Rows are points. To make a cloud, some directions were put in groups of two or more. Within a group, all points are equally far from the middle, so they leave a hole (a ring in 2 directions, a hollow ball in 3). The other directions are filled evenly. Then the cloud was stretched, turned, moved and blurred a little. How many holes are there, and how many directions does each take, smallest first?

Cloud:
[[ -5 -24 -56]
 [-56  28  41]
 [ 58 -21   8]
 [-31  61  36]
 [ 46  15 -73]
 [ 50 -33  -9]
 [ 18  74  29]
 [-54  31 -57]
 [-33   1 -65]
 [-70  -7  54]
 [ 37 -34 -30]
 [  6   8  86]
 [-71 -20   8]
 [-35 -36 -36]
 [ 18 -38 -41]
 [ 61  -3  21]
 [ 18  85  22]
 [ 54 -19 -18]
 [-69 -36   6]
 [ 70  42 -25]
 [-61  54 -14]]
Holes: 1 (2)

Cloud (29 x 4):
[[ 59 -57  52  28]
 [-28  58 -29   0]
 [-41 -20  46 -37]
 [ 32 -70  31 -36]
 [-27  62 -15 -18]
 [  3  13  72  28]
 [-17 -39  36  75]
 [-47   1 -61  -6]
 [ 61 -25  66  26]
 [ 74  25 -34   0]
 [-49 -39  16  50]
 [-22 -52 -60 -21]
 [-32  27 -62 -41]
 [ 71  21 -38 -21]
 [-16 -51 -62 -22]
 [ 40  19 -37 -72]
 [-19 -37  24  80]
 [ 63 -10 -57  15]
 [ 44 -35 -23  75]
 [-53 -47  31  -1]
 [ 79  18  27 -14]
 [ 32  18 -27 -81]
 [-46 -64 -20 -12]
 [ 45  -2 -67 -34]
 [ 66 -40  56   6]
 [ 13   0  75  39]
 [-26 -53 -58 -19]
 [-17  28 -57 -62]
 [-44  11 -61 -10]]
Holes: 2 (2, 2)

Cloud (84 x 8):
[[-10 -19 -53  35 -33   3   9 -36]
 [ 16 -51  87  37 -11   7  18 -17]
 [ 12  46 -47 -26  -6  16 -53 -49]
 [ 22  25 -50 -54 -20   5 -18   7]
 [-44  54  43 -27   9 -20   0 -38]
 [-10 -50 -35  -1  38 -65  -6 -36]
 [ -1  47 -41 -12  -2  52  38 -38]
 [ 29  -3   2  66   8  -4  28 -57]
 [-39 -37   2  31  68  43  13 -17]
 [ 37 -48 -16   8 -34  -9  -7  12]
 [ 16   3  35  36  71 -48  37  26]
 [-10 -24   5  84 -17 -10 -31   0]
 [ 55 -50  12  22   9 -47  53 -26]
 [-22 -41 -12   3 -10 -51  25 -53]
 [-30  25  78  25 -20  19 -20  -8]
 [-69  38  14   3  50  25   8  11]
 [-17  66  -2   6  14  22  54 -21]
 [-36  24 -27 -22 -35  28 -39  21]
 [ -6 -57  35 -21  -1 -63  38 -39]
 [  3  68  -8 -35  55 -50  32 -34]
 [-28  45  62  10  68 -25 -16 -16]
 [ 14  36 -52 -67  38 -20 -40 -31]
 [-28  12 -32 -48 -21  25 -24  11]
 [-46 -17   9   0  35 -26 -41 -67]
 [ -6 -70  25  48  66   5  28   1]
 [-31 -79  34  35  -7   2  23 -40]
 [ 15  -1  -6  16  52  -8  70 -46]
 [ -5 -31 -29   9  -7  48  -3  38]
 [ 14  -5   3 -63  26 -95  26  -2]
 [-52  22  -6  22 -34  76 -24  -6]
 [ 17  16   7  48   5  53  48 -34]
 [  5 -53  44  44  32 -66  20  32]
 [-33 -51  79  13  38 -56  11  -9]
 [-28 -32  45  12  77 -35  30 -46]
 [ 61  -7 -12  -6  14  40  17   3]
 [-20  40  40  26 -12  76 -22 -14]
 [-31  33 -74  13  32 -12  11  12]
 [ 33  15   3 -14 -26  31  23 -41]
 [ -9  41 -47  56  28  54 -17  26]
 [-16  36 -14  42  39 -45 -42 -47]
 [ 12  86 -32 -32  -4 -18 -34  14]
 [  9 -35  70  10  -6 -20  16 -59]
 [ 28  11  -3  21 -34 -28  35 -40]
 [-30  -7  -2  71 -15   1 -50 -39]
 [  3  75   4   3  47 -65 -23  -8]
 [-10 -26 -16  18  37 -83  -3  17]
 [-12  -6 -51 -45   1  17  33  14]
 [ -2  43   3  12  55  13 -67  37]
 [ 47  -1  12  53  39  37 -50   6]
 [ 13  22 -17  52  67 -21  13  26]
 [-40  20   4  -5 -30  12 -55 -45]
 [ 47 -65   5  32  -1 -43  26   8]
 [ 12  23  36  10  32  28  30  47]
 [-10  19 -32  36  49  -2  32 -65]
 [-23 -39  -8   3  14   5  69 -42]
 [ 10  27 -15  37  63 -54 -50   1]
 [-50  79 -34 -46  15 -11 -23 -17]
 [ 23  26  56  -1   4 -60  23 -41]
 [ 14 -54  55  22   1  36 -31   1]
 [ 59  40   8   7 -18   6 -26  -7]
 [ 48  33 -11  -5  51  25  17  31]
 [-10  34 -21  45  22   8 -63 -61]
 [-12  47 -38 -40  33 -77 -29  11]
 [-41  38  47  44  35 -38  15   4]
 [ 32   1 -13  53  -6 -15 -62 -10]
 [-16  32 -28 -18 -25 -14 -69 -15]
 [-38 -31 -12  -7 -30  35  34 -13]
 [ 14 -12 -64  11   7  38   3 -64]
 [ 10  -2  81 -21  49 -50  -9  20]
 [-12  12  14  33  47  36 -43 -76]
 [ -3 -58  10 -13 -19 -42   0 -50]
 [ 28  17  39 -14  -3  41  18 -19]
 [ 36 -49  25  38  82   9  -2 -30]
 [ 15  -3  29  72  71  20 -17 -43]
 [-38   5   1 -51  -5  -8  -9  33]
 [ 40 -30   4  -7  -3 -73  51  13]
 [ 13  66 -46 -29 -23  35 -10 -30]
 [ 71 -26  -3  54  26  14  -8 -17]
 [ 35 -17 -31  45  28 -60  18  -7]
 [-30 -17 -27  20  37  -7 -81 -12]
 [ -5  10 -33  49 -25  11  27 -49]
 [ 10 -10  -7 -56  72 -47 -19 -41]
 [-17   7 -20  47  12  12 -44 -79]
 [-33 -26  14  50  -3  53  17  37]]
Holes: 2 (4, 4)
